Rows are points. To make a cloud, some directions were put in groups of two or more. Within a group, all points are equally far from the middle, so they leave a hole (a ring in 2 directions, a hollow ball in 3). The other directions are filled evenly. Then the cloud was stretched, turned, moved and blurred a little. Count the holes, and give their numbers of directions, smallest first.

Cloud (15 x 2)
[[ 0.34 -0.32]
 [ 0.08 -0.16]
 [-0.17 -0.21]
 [ 0.34 -0.06]
 [-0.23 -0.10]
 [-0.11 -0.39]
 [-0.18 -0.10]
 [-0.45  0.22]
 [ 0.33 -0.39]
 [-0.02  0.13]
 [-0.55 -0.18]
 [-0.26  0.21]
 [-0.35 -0.27]
 [ 0.44  0.10]
 [ 0.28 -0.48]]
Holes: 0

Cloud (19 x 3)
[[ 0.03  0.08  0.31]
 [ 0.04 -0.09  0.32]
 [-0.37 -0.03  0.31]
 [-0.50 -0.22 -0.07]
 [-0.11  0.43 -0.31]
 [ 0.15  0.14 -0.32]
 [ 0.42 -0.03 -0.13]
 [ 0.40 -0.07  0.10]
 [-0.49 -0.25 -0.02]
 [-0.29  0.21  0.38]
 [-0.08 -0.25 -0.44]
 [ 0.41 -0.06 -0.20]
 [-0.13 -0.28  0.29]
 [-0.19 -0.62  0.07]
 [-0.50  0.03  0.26]
 [ 0.04  0.32 -0.28]
 [ 0.06 -0.27  0.31]
 [-0.37 -0.40  0.02]
 [-0.29 -0.47  0.07]]
Holes: 1 (2)

Cloud (46 x 6)
[[-0.19 -0.38 -0.39 -0.16  0.45 -0.23]
 [-0.10  0.08  0.17  0.22 -0.03  0.59]
 [-0.01  0.25  0.17 -0.02 -0.48 -0.41]
 [-0.58  0.09  0.10 -0.11 -0.14 -0.19]
 [-0.42 -0.25  0.17  0.33 -0.17 -0.16]
 [ 0.43 -0.10  0.05  0.05 -0.16  0.10]
 [-0.26  0.22 -0.25  0.23  0.09 -0.07]
 [ 0.15 -0.44 -0.09  0.11  0.40  0.11]
 [-0.32 -0.38  0.02 -0.18  0.49 -0.22]
 [-0.01  0.45  0.00 -0.18 -0.52  0.07]
 [-0.13 -0.27 -0.03 -0.23 -0.31 -0.52]
 [-0.20  0.06  0.47  0.26 -0.44  0.25]
 [-0.27  0.22  0.18 -0.13 -0.78  0.19]
 [-0.26 -0.45 -0.07 -0.10  0.24  0.49]
 [ 0.10 -0.25 -0.13  0.07  0.21  0.57]
 [-0.25 -0.35 -0.35 -0.19 -0.24  0.24]
 [-0.24 -0.26  0.02 -0.19 -0.70  0.11]
 [-0.30 -0.41 -0.16  0.33 -0.26  0.03]
 [-0.58  0.17  0.03  0.00 -0.19  0.12]
 [-0.30 -0.17  0.37  0.00 -0.53 -0.36]
 [-0.41 -0.47  0.00 -0.13  0.15  0.43]
 [ 0.12  0.44  0.13 -0.30 -0.28  0.17]
 [ 0.16  0.09 -0.22  0.10 -0.03  0.57]
 [-0.17 -0.12 -0.33 -0.08 -0.22 -0.46]
 [-0.29  0.24  0.00 -0.27 -0.54 -0.22]
 [ 0.15  0.37  0.25 -0.16 -0.18 -0.22]
 [ 0.06  0.10  0.31 -0.32  0.25 -0.12]
 [ 0.04  0.06  0.30  0.14 -0.74 -0.08]
 [-0.37 -0.10  0.05 -0.52 -0.38 -0.01]
 [-0.14 -0.03  0.21 -0.49  0.29 -0.04]
 [-0.33 -0.10  0.32  0.36 -0.29 -0.03]
 [ 0.15  0.16 -0.23  0.24 -0.12 -0.25]
 [-0.13 -0.26 -0.12 -0.16  0.65 -0.08]
 [ 0.07 -0.43  0.00  0.11  0.47  0.08]
 [-0.05  0.18  0.00 -0.04 -0.48 -0.46]
 [ 0.18 -0.08 -0.24  0.02  0.56 -0.04]
 [-0.06 -0.37  0.44 -0.29 -0.15  0.25]
 [-0.11  0.13  0.13  0.02  0.13  0.61]
 [-0.37 -0.36  0.32 -0.30 -0.49  0.16]
 [-0.57 -0.18 -0.15  0.13 -0.21  0.33]
 [-0.01  0.33  0.32 -0.25 -0.25  0.42]
 [ 0.05  0.15 -0.14  0.30  0.27 -0.08]
 [ 0.29 -0.29 -0.10 -0.06 -0.04  0.36]
 [-0.35  0.15  0.11  0.25 -0.25  0.48]
 [-0.21 -0.23 -0.48 -0.32  0.12 -0.08]
 [-0.20  0.24 -0.09 -0.20 -0.50 -0.31]]
Holes: 3 (2, 2, 2)
